Rows are points. The window is the flat piece filled in between its corners: a triangle in 3 columns, a solid with four corners in 4, and so on. A path goes straight from each point to the next, and from the last back to the first. List the points from which the path goes on through the window.

Window (3 x 3)
[[-13  26  50]
 [ 51   8 -57]
 [ -7  -6  -7]]
Path:
(1): [ 21  41 -55]
(2): [ 70 -17  -5]
(3): [ 47 -21  20]
(4): [  1  54 -26]
(5): [ 22   4 -57]
(6): [ 67 -12 -14]
(7): [ 2 -9 16]
(8): [-13  17  -6]
(9): [ 20  36 -91]
(10): [ 23 -29 -16]
(11): [ 53 -27 -19]
(12): [ 38  18 -56]
(13): [-19  49  26]
(14): [-1 -2 62]
(15): [ 75 -32 -42]
(16): [ 29  23 -41]
Through the window after points: 7, 11, 13, 15

Window (4 x 4)
[[ 47  46  -1 -10]
 [ 36  33 -39  17]
 [-18 -91  48  30]
 [-24  47 -14 -35]]
Path:
(1): [  6  42 -37 -96]
(2): [-26  25   7  20]
(3): [-37  55   8  20]
(4): [ 18 -17 -16 -28]
(5): [-25 -91  -1 -16]
(6): [ -3 -40  58  46]
(7): [-20   2   7  18]
(8): [ 10 -19 -26  -5]
Through the window after points: 1, 3, 5

Window (6 x 6)
[[ -2  11 -15   2 -37  50]
 [-45 -19   0 -56  34 -45]
 [ 23  74 -17  29  23  11]
 [-42  46 -68  -4 -46 -50]
 [ 49  10  84  -3  -4 -47]
 [ 32 -20   2 -53 -50 -33]]
Path:
(1): [  6 -18 -22  -1 -17 -20]
(2): [-15  10 -38  14  -5 -59]
(3): [-33  61 -53 -22 -60 -12]
(4): [ 12  28  45 -97 -11  11]
(5): [ 40  -5   2  77  -6 -13]
(6): [  1  -8 -38  32 -33 -30]
(7): [-20   5  24 -79 -29 -29]
(8): [ 11 114  -8 -25  -7  33]
(9): [-22   7 -13   7   0 -26]
(10): [ 18   1  -1  39  22 -14]
(11): [ -1  71  31 -40   5 -19]
(12): [ 33  55  40 -50 -15  -3]
(13): [-21  10 -13  31   0 -14]
(14): [ 17 -25  36  32   1 -42]
(15): [-13  53 -31 -89 -72 -20]
(16): [ -5  31  48 -43 -53 -16]
Through the window after points: 2

Window (8 x 8)
[[ 49 -39 -33  48 -24 -51  -1  39]
 [-25 -27 -49 -10  27 -42  55   2]
 [-30  31 -23   9 -19  40  65  37]
 [-22  58  52 -36 -11 -30 -28  -7]
 [ 12  23  14 -41  -8   8  -7  55]
 [ 85 -40 -18  24 -51 -16  63  36]
 [ 17  -5  -7  37  86 -28  32  20]
 [-36   1 -10 -27  -1 112  -8 -48]]
Path:
(1): [-62 -59  22  20 -16 -16 105  -7]
(2): [ 39  34 -37   7  -8   5 -15  49]
(3): [ 28  54 -50   5  44  39  14 -29]
(4): [-40  20  53 -33 -34  -9 -10  11]
(5): [ -3  -4   8  -7 -18  13  33  34]
(6): [-21  94 -70   0  10  35  28  43]
(7): [ 25  32 -25 -16   8  16  39 -21]
(8): [-48  -4  34   5  19  15 -21  24]
Through the window after points: 1, 3, 5, 7

Window (8 x 8)
[[-14 -79  -2  17 -65 -49 -18  39]
 [ -6 -50 -11 -27 -34 -30  34  -6]
 [-18   1  25  20 112 -24 -21 -28]
 [-38 -49 -31   2 -66  16 -20   6]
 [-33  49  25 -37 102 -57 -49 -14]
 [ 18 -52 -36  -7 -32 -36 -41 -33]
 [ 25 -21  23   9 -58  -6 -13   9]
 [-47  34  24  19  57 -66 -23 -64]]
Path:
(1): [ -7 -20 -26  -1  -5 -52   1  16]
(2): [-32  13 -44  54  38 -27  35 -19]
(3): [   9   -9   72  -62   13  -33 -105    0]
(4): [-41 -26  16  -5   9 -56 -36 -49]
(5): [-20  16   4  22  18 -35  -8   0]
(6): [  3 -13 -28   6 -17 -27   0  10]
(7): [ -1 -42  19 -10 -14 -24 -42 -11]
(8): [-72  -8  46  13   8 -58 -42 -66]
(9): [ 27  34 -39  11  83 -29  10  -1]
(10): [ 44 -18 -37  21  -1 -44  22 -14]
(11): [-41 -30   9 -33  18 -31 -86 -33]
(12): [-20 -58  25 -29 -23   4  16 -39]
Through the window after points: 4, 8, 10, 12

Window (9 x 9)
[[ 35 -59  56  17 -21 -14   5 -69  27]
 [-61 -38 -48 -64  55 -20 -28 -94 -42]
 [ -1 -44   9  -6 -13  50  47 -42 -30]
 [-24 -29   2 -39 -36  25 -27 -21 -42]
 [-44 -44  15   4  11 -35   7 -10  -8]
 [-14   4   6   0  -6  43   2 -11   9]
 [ 13 -12  13 -62   7 -17 -52  77 -29]
 [ 11  27 -43 -18 -23 -50  16 -33  45]
 [-34  28  24  68  56 -88  10  19 -58]]
Path:
(1): [-25 -18 -31  42  18   1 -49 -24  -3]
(2): [ 30 -50 -18  -1   9  49 -18   9  -8]
(3): [-46 -16  52 -19 -33 -38  36 -93 -29]
(4): [-41 -10  -5 -59   7  12  14 -58 -46]
(5): [-12 -62 -23  15  33 -12 -15 -43  -1]
(6): [ 17 -71  -7  88  14   8   1 -15 -25]
(7): [-28  40  30 -32  -4 -19   7  21  -2]
(8): [-36 -50  58 -71  -1 -52  61   6 -25]
Through the window after points: 2, 4, 8
